Every row gives one point. Each copy is the shape, with its points in the same order, turned, moved and blurred by noise. Some copies are also mirrored. Which?

Shape, 7 rows:
[[  5.1   7.0]
 [-28.6  14.4]
 [ 11.7 -34.4]
 [ 20.9  10.0]
 [ 13.9  10.0]
 [ 17.9   7.1]
 [ 20.8 -26.1]]
Copy 1, 7 rows:
[[ -8.9   7.8]
 [ 26.7   3.2]
 [-27.2 -29.7]
 [-21.9  15.1]
 [-14.7  12.7]
 [-19.6  11.9]
 [-33.8 -19.6]]
Copy 1 is: mirrored
Copy 2, 7 rows:
[[ 11.0   2.5]
 [-22.5  10.2]
 [ 17.0 -38.4]
 [ 28.1   5.3]
 [ 20.5   5.9]
 [ 24.9   3.0]
 [ 27.0 -30.5]]
Copy 2 is: only turned
Copy 3:
[[ -6.9   3.8]
 [ -0.4 -30.8]
 [ 29.2  24.3]
 [-13.7  16.7]
 [-13.2   8.6]
 [-12.1  13.8]
 [ 17.5  30.0]]
Copy 3 is: only turned
Copy 4, 7 rows:
[[  7.6   5.4]
 [-21.6  13.8]
 [  6.3 -41.2]
 [ 23.9  -0.3]
 [ 17.8   1.6]
 [ 21.7  -0.9]
 [ 17.1 -32.8]]
Copy 4 is: only turned

Shape:
[[  7.3  21.9   1.3 -28.6]
 [-32.1  11.3 -16.4 -13.9]
 [ 17.9 -16.2   1.1  -7.0]
 [-14.8  36.3 -19.3   4.9]
 [ 17.0  -2.7 -26.0  -8.9]
 [-28.0 -11.0   4.9 -14.2]
 [ 15.8 -10.9  -8.1  42.5]
 [-26.9  -9.2 -25.9 -28.3]
 [-12.9 -16.8 -11.0 -25.5]
 [ 13.3  -9.9 -15.0 -23.1]]
Copy 1 (10 x 4):
[[  0.3 -21.5 -15.8   4.9]
 [ 23.9 -13.4  19.2 -18.3]
 [-16.8  15.6 -15.6 -10.4]
 [ -2.6 -25.8  33.9  -1.7]
 [-23.8 -11.0  -4.6 -24.4]
 [ 21.7  18.3   7.3 -12.7]
 [-47.4  26.6  25.0  -2.4]
 [ 22.2  -3.3   4.6 -38.7]
 [ 11.7   8.2 -10.3 -27.1]
 [-12.4  -4.7 -18.9 -26.8]]
Copy 1 is: mirrored
Copy 2 (10 x 4):
[[-27.6 -24.8  -4.3 -11.6]
 [  0.9  -1.3   6.1 -39.7]
 [-22.5   9.5  12.1  16.0]
 [ 18.6 -26.6   1.3 -22.2]
 [ -9.8 -10.6  30.0   4.2]
 [-13.1  20.1  -4.2 -26.2]
 [ 28.7   8.5   7.7  34.5]
 [-15.6  10.3  27.5 -38.5]
 [-24.5  12.9  18.4 -19.5]
 [-27.9  -2.8  23.9   0.8]]
Copy 2 is: mirrored
Copy 3 (10 x 4):
[[-31.4   3.3 -23.6   2.5]
 [ 11.3  12.1 -33.2   0.0]
 [-21.6   7.5  14.5  -0.5]
 [  3.5 -26.8 -27.5  -6.7]
 [-27.7  -3.4   3.1 -27.4]
 [  8.3  24.7 -10.8  14.4]
 [  6.8 -28.9  37.5  -7.9]
 [  5.5  33.0 -24.4 -21.5]
 [ -6.1  33.3  -9.1  -6.6]
 [-25.9  19.4  -1.2 -18.7]]
Copy 3 is: mirrored

Shape:
[[ 11.3  13.6  12.8  -7.3  27.5 -12.3  -6.2  20.2]
 [ -2.3  12.1  21.5  -9.4   4.6   4.3   5.1   2.3]
 [ 53.2  -7.5   8.4   7.1  21.3 -23.5  17.7  -8.7]
 [ 21.5   8.8   5.4  55.1   0.9 -29.2   0.2  13.3]
 [  2.6  22.7  15.3 -10.3   6.0  22.8  -0.1 -12.1]
 [ -6.0  11.3  23.4  -2.4  19.7  19.7 -16.0  -1.3]
 [-32.4  -1.0  13.5 -15.9   0.2  13.4 -21.9 -18.6]
 [-24.9   3.8 -50.4   6.6  -3.0  41.4   5.6  21.6]
 [ -5.5  13.4  16.1 -27.7 -14.0  10.1 -10.5   9.3]
 [-35.7  21.6   0.8   8.5  -6.9 -21.5  17.8   8.7]
 [ -9.5  17.0 -30.3  -3.6  -3.3  19.0 -17.7  -4.2]
 [-23.1 -14.4 -28.8  -4.8 -19.6  31.1   6.0  19.2]]
Copy 1:
[[  7.7  -4.5  33.4 -17.4   0.0   0.0  22.2  30.4]
 [  7.9  -8.3  29.9  -4.2   2.4 -25.8   0.9  14.3]
 [-29.2  15.5  32.9 -16.6 -17.8   4.5 -12.2  50.9]
 [-15.1  14.7  -8.8 -58.8   8.3  -7.7  -8.7  30.5]
 [ 16.4   4.1  26.2   0.2 -16.2 -38.8   3.0  10.1]
 [ 24.5   3.0  14.3   3.6   1.3 -34.6  14.5  24.5]
 [  7.9  -2.4   4.5  25.2  11.9 -42.7  18.9  -2.1]
 [ 37.9 -14.5 -28.8   2.6 -32.6   4.3  -6.8 -20.6]
 [  1.3 -26.2  26.3   0.6  -5.1 -33.5  18.5   1.3]
 [  6.6  -1.0  16.3 -20.0  29.3 -11.2 -10.9 -21.1]
 [ 11.3   5.4  -9.9   3.8 -24.0 -17.5  18.9 -13.9]
 [ 17.4 -30.6 -20.9  13.8 -13.9 -10.0 -11.2 -14.0]]
Copy 1 is: only turned
Copy 2, 12 rows:
[[-17.5  -2.1 -30.3   3.6 -16.3  -0.3  23.7   8.3]
 [ -0.4  -2.6 -18.3   9.7   7.4  -1.7  -2.3  12.6]
 [ 24.3  18.4 -47.7 -26.6 -15.7   0.3  24.8  -7.2]
 [  8.4   1.7 -13.6 -43.6 -47.1  24.2  -6.2  11.8]
 [  1.5  -4.8 -12.0  -0.5  25.6 -12.4   5.5  27.2]
 [-22.1   1.3 -14.7  -3.4  19.7   1.4   8.5  22.8]
 [-10.0  -5.5  17.6  17.0  36.7   8.6   2.0   3.7]
 [-25.2  32.0  35.9  -4.7  -3.1 -52.7 -14.6  15.3]
 [ -5.4 -23.5  -7.3  14.3  14.8 -18.6  -4.4   0.8]
 [  8.8   6.0  15.3  26.7 -26.7   8.7 -13.4  17.0]
 [ -7.3   2.7  29.3  -9.0   8.1 -29.0  12.5  15.6]
 [-18.6  21.6  24.8  -1.4   3.2 -39.4 -26.4  -9.4]]
Copy 2 is: mirrored
Copy 3, 12 rows:
[[  2.7  14.4   4.2 -20.3  26.2  29.4 -11.2  -4.3]
 [  6.4  15.1   6.6   8.4  34.2   0.5   4.0 -11.2]
 [  8.6  24.9 -18.1 -45.6  21.8 -14.4  -9.1  26.1]
 [-30.3  -2.1 -51.7 -35.9  21.3  12.7   5.8  -1.1]
 [ 12.2   7.8  -2.0  19.3  37.0   1.0   1.5   2.5]
 [ 14.0  15.5  -2.6  13.6  26.1  22.7   9.2  -4.3]
 [  4.2  -1.7  23.4  28.0   4.6   3.7  24.1 -17.7]
 [-16.2  14.7 -25.7  51.6 -17.0   2.8 -36.4 -24.6]
 [ 19.7   2.9  13.3  12.8  30.8   3.4  -4.7 -32.4]
 [-46.4  -3.9   8.0   6.1  30.5   3.0  -3.0 -21.9]
 [  5.5 -15.8 -10.3  29.8  -6.4   4.6 -17.9  -5.5]
 [-11.6  14.7 -15.0  34.6 -15.5 -10.7 -19.1 -39.4]]
Copy 3 is: mirrored
Copy 4, 12 rows:
[[ 33.3  12.3  25.1  -4.3 -17.3 -14.5  18.6   2.9]
 [  8.7  13.1  21.5  -0.9 -24.3  -0.2  -5.3   1.4]
 [ 15.1   9.9 -12.0  31.6 -34.5 -12.4  45.4   4.4]
 [ 13.7   6.2  -2.7  16.7  23.5  22.7  43.9  -4.3]
 [ 12.8   5.4  12.3 -11.8 -41.2  12.3 -12.4  -8.4]
 [ 25.7  -6.7  23.1 -12.8 -28.6   9.3  -9.7   9.4]
 [ -5.2 -23.2  24.3 -23.2 -24.3  -3.6 -27.7   7.6]
 [ 33.7  -3.7 -26.4 -19.7  13.4 -14.0 -48.8 -28.6]
 [  0.3  21.1  16.8 -26.5 -24.7  -9.3 -16.8   7.3]
 [ -5.6   6.8  34.3   2.7  15.7  -8.1 -10.4 -28.4]
 [ 14.2 -11.4 -10.2 -35.2 -11.9  -7.8 -13.8 -23.0]
 [  9.3   4.9 -20.7 -13.5   7.9 -16.9 -47.1  -6.1]]
Copy 4 is: mirrored
